Every row gives one point. Before rounding, the points of a table are all equally far from one centre. They may lie mostly on one side of it. Where is the centre, to within rounding?

Points, 8 rows:
[[-20  31]
 [-14  22]
 [-32 -23]
 [-20 -15]
 [-60 -22]
 [-38 -25]
 [-52 -25]
 [-11  10]]
Centre: [-44   8]

Points:
[[-64  37  19 -13 -10  43]
 [-28   5 -34 -34  31   2]
 [-72  46  19 -49  19  -4]
 [ 14  32  39 -21 -18  -2]
 [-41  15 -18  19  16 -33]
 [ -8  21  28 -41  27 -36]
 [-37  33  -3 -23  21 -55]
 [-29  29  12  18 -12 -46]
 [-36  42 -33   4  37  15]
 [-73  35  15  19  15 -14]
 [  7  18  27   4  36   9]]
Centre: [-30  31   7 -16   4  -1]

Points:
[[ 14  25 -22 -21  10  -1  51  44  14  63  35  30]
 [ 41  -2  -8 -14  32  47   5  42   0  21  68  30]
 [-35  56  -4 -31  14  39  27  -8 -49 -20  44  36]
 [-28 -11   2 -46 -46  37  56  44  -1  43  43  15]
 [-30  50  16 -40   5  -4   6  42   4  10  26 -15]
 [-23   8  11 -28   4  64  28   2 -44  46   8  -2]
 [  5   6  34   6  10 -13  50  11 -11  46  18   5]
 [ 14  38  -9  12   5  71  17 -18  28  42  49   5]
 [ 31  48 -30  -3  -8  11 -28  52  -8  44  57  26]
 [ 15  29  -3  22 -74  62  42  18   9  35  29  22]
 [  3  34 -24 -55  25  20   4   1 -39  -6  36  19]
 [-35  52   3  18  18 -27  15  22 -28  27  28  29]
 [ -1  -6 -10 -17  11   7   8   7 -31 -29  17   3]
 [ 33 -19  17   8 -29  -6  56  12  -6   1  40  17]
 [ -7  19  13 -50  27  54  41  51   1  15  24  14]]
Centre: [ -5  29  -1  -4 -16  29  24  22 -18  20  54  16]

Points:
[[ 57   0 -30  15  20 -10  -4  -9 -51 -33 -23  58 -15  -2  21 -46  35 -46
   46  70]
 [  1  43  -6  54  25  15 -20  -7  15 -46 -22  20   5 -29 -18 -43  21   8
   47  36]
 [-25   9 -50  14  -3  -2 -24 -46 -23 -53 -33  30 -34   1  13 -29  26  -9
   59   9]
 [ 17  14 -17   9  15 -10 -63  23 -20 -24  -8   5 -11  23  -9 -15  58  13
   76  43]
 [  3  -1 -50 -29  13 -24 -14 -17 -17 -19 -19  14   8 -31 -53 -45  47 -29
   63  46]
 [  1  18 -33  26   2  -1  -6  -8  -2 -45 -42  34 -26  14  63 -24  56 -31
    7  46]
 [-18  -7 -27  -9  -7   8 -34 -37  -6 -58   8  37 -11  12 -10 -39  39 -12
   48  75]
 [ 16  -3  -7 -20 -46   8 -46 -18 -25 -52 -27  38 -47  16 -11 -16  16 -40
   15  32]
 [ -9  10   0  39  -8  -3 -69  -1 -15 -35 -45  49 -18 -33  24 -36  57 -11
   17   2]
 [-27  -6   0 -11  25 -38  28  18  10 -26 -10  23 -18  23  22 -53  23 -36
   51  69]
 [ -2  25  -1  -2 -24  10 -30  14 -13  -2 -40  65  -1  10   5 -13  23   1
   79  51]
 [  6  28 -25  52   0  -3 -48   7   3 -35 -32   0 -30  16  14 -43  46 -30
   77  10]
 [ -2  34 -15  35  10 -13 -62  -1  18 -33 -12  13 -30  44   2 -19  36  31
   -6  31]
 [ 28  20  -8  25 -41 -34  17  13 -45 -34 -10  48 -38  34  -4 -17  39 -18
   28  -9]
 [ 38 -10 -11  12   7   2 -11  10 -42 -19  18 -10   1  29  21 -19  58 -15
   60  38]
 [ 28   6 -31  44  17  14 -54 -21  24 -13  -5  45 -11  27 -27 -29  45   4
   45  39]
 [ 20  10  -2  16  19  38 -31 -18 -22 -50  -6  33  10  -6  -4 -25  15  -2
   52  65]
 [  0 -14  -5  -4 -15 -12 -13 -36  26 -49 -40  18 -31  45   4 -46  35  18
   57  47]
 [ -8  14 -17  33  -4  17  -6 -29   5 -37 -18  25  -5  22  26  -2  52 -23
   54  17]
 [  1   5 -17 -23  -4  15 -10   2 -52 -13 -48  34 -55 -16  22 -37  13  -6
   65  50]
 [ 48  21   7  11  19  23 -12  -9   7 -40 -16  34  -4  17 -15 -35  61  34
   21  37]
 [  4  30  -2  -9   6  26  22 -25 -21 -54 -24  27   9  -7 -15 -30  52 -20
   49  44]
 [ 34   4  -3  25  32   5 -20  -4  17 -49 -18  60   1  -4   9 -16  46  11
   31  33]
 [-24  -3 -25  12 -11 -38  15 -28 -29 -46 -10  -2   1   9 -43 -33  55 -25
   66  58]
 [-16 -25  19 -12  16  30 -37 -23 -12 -41 -33  37 -23  37  -7 -58  15 -18
   48  55]]
Centre: [  6   9 -11  15  -4 -24 -19  -4 -21  -6 -25  19 -11   8  -7 -54  26 -13
  16  36]

Points:
[[-26  45 -31 -21  12  13  69  37  29  -8 -16  -4  16   5  16  34 -42  24
  -26 -30  11  50  19  -7]
 [-29  31 -48 -33   5 -20  49  -2  -6 -27  16  -4   6 -15  21  21 -38   3
    9  21  10  49 -20  20]
 [-38  39 -37 -31  12  -3  61  -2  50  -1 -19   2   7   5   2  42 -45  27
   15 -11   0  33 -49   1]
 [-20  51 -49   3  -7 -16  75  24  35 -24   9  45   3  -8  -2  33 -37  15
  -18   4  33  21   1  18]
 [-15  32 -46   6  51  -3  44  17   6 -32 -15 -14  21  -3  14  44 -42  32
  -17   0  18  30  25  -3]
 [ -5  37 -56 -24  24 -30  56  11  20  17  -2  30  38   4   8  22 -38  -4
  -33   6  -8  37 -15  14]
 [-18  14 -46  12  14  -5  53   2  21  -7 -19  29   5  16  -4  51 -59  30
   14 -16   5  38 -46  -1]
 [-25  25 -54 -30 -20 -31  43  39  55  -9  -9  13   6  -5  -1  15 -24  37
  -11   2 -18  35 -13  12]
 [-18  47 -40  -3   3 -17  65  18  31 -11  14 -33  21 -16  17  30 -25  31
    0  11   4  45  -4  -3]
 [ 12  25 -51  -9  34  -7  55  38  44  -7   0 -10  32   6  22   2 -11 -26
  -33 -25   7  43  -7  37]
 [-54  19 -53  -6  -3 -21  18  31  37 -27 -12  17  18   7  24   4 -37  23
  -32  18   2  32 -26  10]
 [-31  11 -47 -13   1  15  33   5  44 -10 -32  -1  -1 -26  20  23 -71  15
  -46  22  14   9 -42 -22]
 [-36  41 -47  -3  29 -32  26  28  13   3 -14 -17 -15   8  12  40 -27  25
    3  29 -10  10  14 -15]
 [-42  42 -36 -34  27 -19  79  -4  54  24  -2  35  28 -34  19   6 -59 -18
   15  -1  18  30   8  19]
 [-32  26 -54 -27   7 -48  35  13  53 -13 -31  -9   7 -17  -3  18 -34  46
    5   9   5 -28 -25  27]
 [-14  25 -38 -38   2 -36  65  33   7 -16 -20  -2   7  15  32   9 -67   4
  -17   6  16  49  10 -10]
 [-12  42 -17  -3  19 -20  45  26  34  13   3   3  10 -27  51   1 -47 -11
  -61  11  26 -13  -8 -20]
 [-21  42 -72   1  10  -8  76  11  27  10 -13  12  30   8  24   8 -53  28
  -21  16  25  46 -12  14]
 [-29  21 -43 -11  -5  -5  78  16  52 -39 -20  37  17  30  -7  -6 -44   7
  -34   3  62  -3 -10  10]
 [-66  18 -54  -5 -11 -30  53  19  27 -19 -14   6  47   2  30   3 -33   7
    3  22  17  21  -5 -24]
 [  4  32 -49 -35   9 -21  72  14  15  -8   6 -11  24  13   2  35 -19 -21
  -31  17  25  34  -2   6]
 [-51  -6 -40   9  -1 -56  95   2  29  -7 -19  20  24   4  16  22 -23   8
  -16   3  41   1  13 -13]
 [-28   1 -46   5   3   3  61  57  16   0 -14 -23  31   8  24  55 -53  -7
   21  29  13  19 -27 -12]
 [-11  23 -58 -38   9 -12  46  12  35 -59  -9   1  -7  18   3   0 -53  11
   -6 -10  18  28 -14  -1]
 [-11  12 -27 -32  10 -37  64  40  65 -19  13   2   4 -13  -5  43 -38 -14
   -7 -13  11  36   9   8]
 [-42  24 -37 -10 -25 -40  21  34 -18   0 -12  16  -8  -1  34  -1 -13 -11
  -19  30  17  11  29  -8]
 [-36  20 -22 -10  13 -46  52  46   9 -31   4  -4  11  -1   9  -5 -59  -8
  -31 -15  12  36 -26   7]
 [-47   5 -67 -24  -1 -33  37  -8  46 -17 -27  31   4 -36   8   8 -57 -10
  -12  -6   2   1 -10 -16]
 [-14  26 -66   0   5  -2  63  38  13  -6 -42  20  13   2  24  49 -40  29
    2   2   5  51 -20   5]
 [  4  41 -70  13   9 -20  38  21 -15 -26 -30  17  11  22   3  -4 -41 -13
    2   6  41   2 -31 -10]
 [-36  13 -50 -18   6  -3  72  27  40   5 -23  19  10  -3  40  11 -24  13
   -7   1 -21  75  -9   0]]
Centre: [-11  -2  -6   0  11   9  48  15  24   8 -31   7   5 -10   3  -7 -27   0
   8   7  18   2   1  17]

Points, 28 rows:
[[-19 -13  35   5 -31  29 -65  41 -69 -41  21  -5 -22   6  19  28  45  39
  -50 -45   7 -38  -4  20]
 [-35 -13   7 -25 -21  56 -67  39 -35  29   6 -21  -9  -9  21  -6  23  66
  -25 -57   0   5  22   7]
 [-19 -36  33 -24 -18   8 -85 -26 -32  11  17 -25  -4 -36  13 -10  10  58
   -1 -24 -28 -35  17   0]
 [ -6 -10  18 -17  10  20 -87  -5 -27 -19  29   8   3  -2  41   1  -9  63
  -46 -37  -6  -9  17   4]
 [-23   5  17 -28  -9  16 -89  -4 -45 -26   4 -12  -9 -17  58  21   8  73
   -6 -29   2 -19  33   3]
 [ -9  -2 -14 -17  25  29 -31   8 -42  -5  24  11  19 -17  29  20  16  88
  -21 -29  -2 -26  28 -12]
 [-39 -22   4   8   9  37 -60  38 -39 -10  15  12 -22  19  37  -3  46  83
  -41 -31 -10 -14  36  -7]
 [-16 -12 -15 -30  28  15 -47  -6 -50 -15  -9   4 -22   3  32  16  14  75
  -31 -48  -1   7  17  18]
 [  0 -25   6 -31  21  52 -62   1 -23  18  25  13  -8  -8  33  25  13  68
  -33 -32 -15 -30  10  19]
 [-25 -16  21   1  -8  19 -91  24 -51 -20   3 -20  -9 -51  41  19  31  66
  -10 -17  -4 -17  41   7]
 [-53 -31  11  28  -2  23 -57  26 -15 -14   8 -38 -17 -11  36  -2  -3  71
  -21  -9   2 -44  36  -2]
 [-53 -29   3 -24  11  29 -48  15 -30  11  -1  -1  -5 -16  42   2  25  89
  -45 -19  -9  -3  22  22]
 [-19 -21   4 -25  27  27 -51  25 -33   6   7 -28  20  -1  54  27  26  65
   10 -34 -14 -22  46  30]
 [-20   0 -29   4   6  29 -57  10 -60  23 -12 -28  -9  -7  38  12  11  58
    9 -45 -23 -23  14   5]
 [-38 -33 -10  12   3  16 -91  39  -5  10  14 -15   4   7  31  -3  22  41
   -3 -32  -2 -17  35  -2]
 [ -2 -34 -24  12   9  18 -53  -4 -27  12  24  11  23 -27  32   4  22  45
  -14 -56 -35 -24  33  -4]
 [ -6  -9   6 -15  21  14 -67  17 -47 -36  34  -9  24  22  56  24  22  72
    3 -24 -27  10  28  28]
 [ -3 -25  27   8  19  31 -61  36 -44 -16 -39  23  -7   6  22   8  33  65
   12 -42 -21 -29   1   0]
 [ -2  -5   0 -30  18  36 -64  34 -22   1  13 -29 -32 -18  36  15  10  83
    4 -13  -7 -32  15   6]
 [-26 -27  23   4  -8  37 -73   6 -37 -36  28   2   6 -12  40   1  -5  84
   -8 -45  -2   2   2 -27]
 [  7 -15  -6   6 -35  23 -77  26 -21  -6  35 -13   3 -35  49  16  16  57
  -17 -71  -2 -13  34   5]
 [-33 -18  -8 -33 -11  16 -70  15 -40 -31  -9  -5  20   7  53   0  19  34
  -14 -45  -1  -6  32 -28]
 [-29 -29   5  -9   1  43 -77   5 -58  -7  12 -13  -7  -7  39  -9  24  73
  -28 -24  15   0   8   3]
 [ -9 -33  22 -36 -10  22 -55  28 -27  31  23 -15   2 -13  70  -5  15  32
    9 -53   8 -23  27 -11]
 [-32  17   5 -25  23  60 -40  17 -37 -12  11  -1  -8 -25  27   6  -4  49
  -19 -42 -51 -25  25   1]
 [-12  -7  27 -18  42  38 -60  34 -39 -14  21  12 -11 -14  29  -3  44  68
  -35 -25 -22   3  30 -24]
 [-45 -13 -12  -1  18  50 -58  17 -46 -12  18   3 -23  -3  32   3   6  59
  -20 -54 -11 -17  28   1]
 [-40 -33   1 -40  25  47 -50   4 -29   1 -17  -2 -36  -8  39   4  -2  57
   -5 -20 -11  -1  24 -11]]
Centre: [-12  -7  33   6 -28  10 -17   9 -16  -6  12  -9 -15   3  21  28  28  33
  -9 -15 -21   6  13   1]
